Every row gives one point. Each copy is the shape, with its points in the same order, turned, moved and blurred by noise. Say if it was mirrored as well.

Shape (8 x 3):
[[-0.45 -0.37  0.04]
 [ 0.11 -0.38 -0.43]
 [-0.06  0.22  0.80]
 [-0.07  0.27 -0.27]
 [-0.01 -0.09 -0.41]
 [-0.11  0.87 -0.16]
 [-0.44 -0.37 -0.17]
 [ 0.18  0.24  0.09]]
Copy 1 (8 x 3):
[[-0.10 -0.63 -0.18]
 [ 0.49 -0.22  0.12]
 [-0.81  0.08 -0.02]
 [ 0.15  0.05 -0.32]
 [ 0.42 -0.16 -0.19]
 [-0.09  0.54 -0.75]
 [ 0.12 -0.61 -0.17]
 [-0.10  0.23 -0.08]]
Copy 1 is: only turned
Copy 2 (8 x 3):
[[-0.67  0.02  0.21]
 [-0.29 -0.50 -0.21]
 [ 0.13  0.58  0.57]
 [-0.14  0.16 -0.38]
 [-0.29 -0.19 -0.31]
 [ 0.10  0.68 -0.63]
 [-0.70 -0.11  0.02]
 [ 0.13  0.18 -0.09]]
Copy 2 is: only turned
Copy 3 (8 x 3):
[[-0.30  0.15  0.55]
 [ 0.43 -0.03  0.53]
 [-0.63 -0.25 -0.34]
 [ 0.22  0.31 -0.03]
 [ 0.34  0.18  0.30]
 [ 0.18  0.58 -0.58]
 [-0.11  0.25  0.60]
 [ 0.09 -0.04 -0.21]]
Copy 3 is: mirrored
Copy 4 (8 x 3):
[[-0.45  0.51 -0.13]
 [-0.03 -0.02 -0.52]
 [-0.14  0.23  0.81]
 [ 0.37  0.34 -0.10]
 [ 0.12  0.23 -0.37]
 [ 0.79  0.55  0.27]
 [-0.34  0.54 -0.35]
 [ 0.21  0.10  0.20]]
Copy 4 is: only turned

Shape (10 x 6):
[[-0.08 -0.39 -0.53 -0.61  0.13 -0.66]
 [ 0.26 -0.25 -0.32 -0.28  0.22 -0.30]
 [ 0.04  0.70  0.10 -0.59  0.16 -0.30]
 [ 0.27  0.25  0.27  0.27 -0.29  0.40]
 [ 0.38 -0.38 -0.28 -0.30 -0.47  0.09]
 [-0.44 -0.31  0.29 -0.58 -0.43  0.18]
 [ 0.13 -0.16  0.35  0.59 -0.35 -0.47]
 [ 0.45 -0.34  0.28  0.28  0.24 -0.07]
 [-0.23  0.03  0.16  0.51 -0.19  0.31]
 [ 0.65 -0.15  0.30  0.20 -0.20  0.44]]
Copy 1 (10 x 6):
[[-0.11 -0.06 -0.43 -0.26  0.08 -1.03]
 [ 0.15 -0.01 -0.45 -0.17  0.08 -0.46]
 [-0.38 -0.22  0.00 -0.92  0.23 -0.03]
 [-0.08  0.04 -0.07 -0.18 -0.42  0.64]
 [ 0.04  0.59 -0.42 -0.09 -0.26 -0.17]
 [-0.19  0.38  0.41 -0.44 -0.63 -0.46]
 [ 0.04 -0.41 -0.60 -0.25 -0.94  0.10]
 [ 0.58 -0.25 -0.33 -0.14 -0.38  0.10]
 [-0.19 -0.22  0.07  0.18 -0.65  0.35]
 [ 0.43  0.29 -0.28 -0.09 -0.41  0.53]]
Copy 1 is: mirrored
Copy 2 (10 x 6):
[[-0.32  0.63 -0.40  0.73  0.50 -0.38]
 [-0.26  0.30 -0.23  0.43  0.39  0.01]
 [ 0.07  0.04 -0.87 -0.30  0.43 -0.20]
 [ 0.14 -0.48 -0.05 -0.12 -0.32  0.23]
 [-0.35 -0.24 -0.21  0.63 -0.09 -0.12]
 [-0.01 -0.32 -0.11  0.40  0.01 -0.89]
 [ 0.78 -0.13 -0.02  0.53  0.02  0.24]
 [ 0.11 -0.02  0.27  0.20  0.34  0.39]
 [ 0.36 -0.05  0.17 -0.10 -0.45 -0.09]
 [-0.06 -0.63  0.16  0.09 -0.11  0.36]]
Copy 2 is: only turned
